Rows are points. To make a cloud, some directions were put in groups of two or more. Within a group, all points are equally far from the middle, so they leave a hole (a ring in 2 directions, a hollow ball in 3). The other directions are filled evenly. Then the cloud was stretched, turned, moved and blurred a little. How many holes are there, and how many directions does each take, smallest first?

Cloud (15 x 2):
[[ -1  10]
 [  9 -45]
 [ 27 -24]
 [-42   0]
 [ 43   6]
 [ 48  -1]
 [ 28 -23]
 [-27  -1]
 [-10  11]
 [ 27  11]
 [ 10  48]
 [ 64  14]
 [-43  10]
 [  2 -12]
 [ 54  12]]
Holes: 0

Cloud (13 x 2):
[[ 24  18]
 [  9 -44]
 [  6 -55]
 [ 22  32]
 [ 33  43]
 [ 15  40]
 [ -1 -18]
 [ -2  58]
 [  7 -36]
 [ 27  45]
 [-14  -3]
 [-10 -30]
 [ 11  -1]]
Holes: 0

Cloud (21 x 3):
[[ 49 -14  17]
 [ 35 -30  10]
 [ 35 -17 -17]
 [ 11  23 -14]
 [-26 -15 -37]
 [  7  18  16]
 [-16 -10  30]
 [ 32 -26  57]
 [  4 -42 -12]
 [ -5 -49  18]
 [  3 -40  48]
 [ 48  -9  48]
 [ 47  -8  -3]
 [  3   4 -49]
 [-22 -41 -18]
 [ -2 -46  -2]
 [ -5 -40  46]
 [ 52  13  13]
 [ -2 -15  53]
 [-12   6  14]
 [ 33 -31   8]]
Holes: 1 (3)

Cloud, 30 rows:
[[  0 -24  21   5]
 [ 21 -23  14  43]
 [-30  41  -5 -10]
 [ 14 -32  -1 -44]
 [-12  -5 -32   8]
 [ -8 -35 -62 -38]
 [ -1 -70 -36 -19]
 [  1  -5  32  15]
 [ -4 -11 -35 -16]
 [ 21 -24  -3  -6]
 [ -7  27   2 -19]
 [ 11  32   4  50]
 [-29 -27 -26 -41]
 [ 10 -13  23  18]
 [-16 -36  11  28]
 [  3  33 -28 -68]
 [-21  41  -9  -3]
 [ 31  22 -10  26]
 [-12   5 -40 -40]
 [ 26  43   4 -36]
 [ 26 -46   9  41]
 [-40 -18  -6 -23]
 [  8 -52  -3  19]
 [-24  14 -20 -34]
 [  9 -14  18  42]
 [  3  13 -46 -21]
 [ 41  44  40  21]
 [  8 -34  -8 -56]
 [ 35  34  -6 -21]
 [-43 -64 -48 -34]]
Holes: 0
